Every row gives one point. Two turns around zero, p and q, are shown by what they do to some points. Write where each new point lands after one turn and then the other. Backwards means that the second turn is done in reverse. Each puzzle has new turns, and all numbers are rounded.

Turn p:
[36 -5 -8] -> [35 -9 -7]
[-22  39 -19] -> [-20  36 -26]
[-22   5  48] -> [-21  15  47]
[  8 -38 -21] -> [  5 -42 -14]
Turn q:
[ -5 -40 -39] -> [ 12 -50 -23]
[ 26  20 -30] -> [ 32  15 -26]
[ 0 12 25] -> [-9 18 18]
[-48 -16  19] -> [-50 -19   9]
[27 25 25] -> [15 36 22]
Where do these land?
p, then q: [-12  19 -28] -> [ -2   2 -36]
p, then q backwards: [-23 -10  16] -> [-18  -9  22]
p, then q: [-19 -15 -31] -> [ -8 -30 -24]
q, then p backwards: [-10 -29  17] -> [-11 -29  17]
p, then q: [63 34 26] -> [52 50 24]

Turn p:
[ -6   0   7  -5   6 -25] -> [ 12   6   9 -13   3 -18]
[ 13 -18  39  18  17 -33] -> [ 53   0  19  11   4 -20]
[-27  28  11  11 -34  -3] -> [-28  13  44   3  -3   3]
[ 17   6  15  22 -17  -8] -> [ 11  13  17  22 -18   2]
[  6 -17 -33 -15 -16  15] -> [-22 -18 -26  -8 -24   4]
[ 18  -9 -47 -31 -43  -2] -> [-31  -4 -25 -25 -57   2]
[ -8  26 -17  15   8 -20] -> [-13  31   0   4   9 -23]
[ 37  -6  37 -27  49  47] -> [ 48 -11 -32  -3  34  59]
[-49 -11 -13  13  31  29] -> [-29 -30  -8  10  52 -10]
Turn q:
[  7 -76  18 -11  11  11] -> [ 21 -68  36  -2  -7 -11]
[-60  16 -11  16  22 -46] -> [-69   5 -21 -21  15 -31]
[ 27   6 -25 -15 -26  11] -> [ 33  11 -20   2 -26  12]
[ 19 -11 -19 -17  21  -3] -> [ 23 -20 -22  -1  12  -7]
[  1  16 -20  17 -18   0] -> [ -5  22 -14  14 -19  -4]
[  5  14  -9 -11 -36   6] -> [ 10  21  -6  -8 -29  16]
[ 12  -1  69  15  23 -18] -> [  2  10  58  -8  47 -17]
[  3  18 -21 -27  -7  13] -> [ 11   5 -28  -9  -7  26]
[-13  18  19  33   9  26] -> [-25  14  20  33  14  16]
Where do these land?
p, then q: [  0 -30 -27   9  27  40] -> [-13 -40 -27  30 -14 -22]
p, then q: [ -2 -10  -4  36  11  39] -> [-23 -17   3  43   0 -18]
q, then p: [ 24 -18 -20  17  19 -20] -> [ 19  12 -10   7 -16 -38]
p, then q: [-29  11  41 -18  21  -3] -> [ 20 -18  13  -9  48  14]
p, then q backwards: [ 18  -7  33 -33 -10  -3] -> [ 14 -10  15 -38 -24  12]
p, then q: [-12 -28 -12 -12 -29  -7] -> [ -2 -15  16 -27 -30  -7]
p, then q: [-12  25 -31 -16 -45  -4] -> [-37  12   5 -34 -23  29]
p, then q backwards: [ 13  56  20  17   6 -42] -> [ 34  42  33  26 -28 -19]
